Each row is a point. Examples show where two turns around zero, p and q, send a point. Write where each new point lands after one turn and then the other. Backwards means that the second turn is done in reverse. Each puzzle has new turns, and all numbers are rounded.

Turn p:
[ 40 -19 -24] -> [ 45 -23   3]
[-62  -6  -7] -> [-56 -15 -24]
[-16   8  45] -> [-30  26  28]
[ 39  16 -13] -> [42 12 -5]
Turn q:
[ 21 -14  64] -> [19 -9 66]
[  5 -14 -70] -> [ -4 -27 -66]
[-24  29  -3] -> [-13  34  -9]
[23 18 -6] -> [27  8 -9]
[-25 -19  15] -> [-29  -7  18]
Where do these land?
q, then p backwards: [ 21 -22  21] -> [ 19 -32   5]
q, then p backwards: [  6 -34   3] -> [ -5 -34  -6]
q, then p: [-37  35 -60] -> [  0  -3 -79]
p, then q: [44  2 36] -> [37 20 38]
p, then q backwards: [-34  20   0] -> [-33   7 -20]

Turn p:
[-23 -34   5 -35] -> [ -9 -46 -13 -24]
[17 16 25 27] -> [21 14 27 22]
[  5  32 -11  78] -> [-2 49  8 69]
[-32   9  -6 -50] -> [-39 -19   5 -42]
[ 33 -23 -14 -21] -> [ 28   1 -27 -27]
Turn q:
[  7 -47  -2  -6] -> [ 17 -36   7 -26]
[-30 -31  -5 -21] -> [-24 -24  15 -31]
[41 78 20 16] -> [ 26  71 -14  50]
[-32 -24  32  -5] -> [-15 -19  45  -5]
[ 18  43 -20  40] -> [  4  19 -40  47]
[ -4 -18 -25 -24] -> [ -9  -9 -13 -35]
Where do these land?
p, then q: [-18 -14 -54  70] -> [-33 -24 -58  57]
p, then q backwards: [11 28 21 31] -> [ 3 21 42  7]
p, then q: [-10  14 -15 -19] -> [-24  10   7 -12]
p, then q: [ 29  -8  13 -32] -> [ 25  18   3 -34]
p, then q backwards: [-12 -19  36 -51] -> [-11 -63   0 -16]
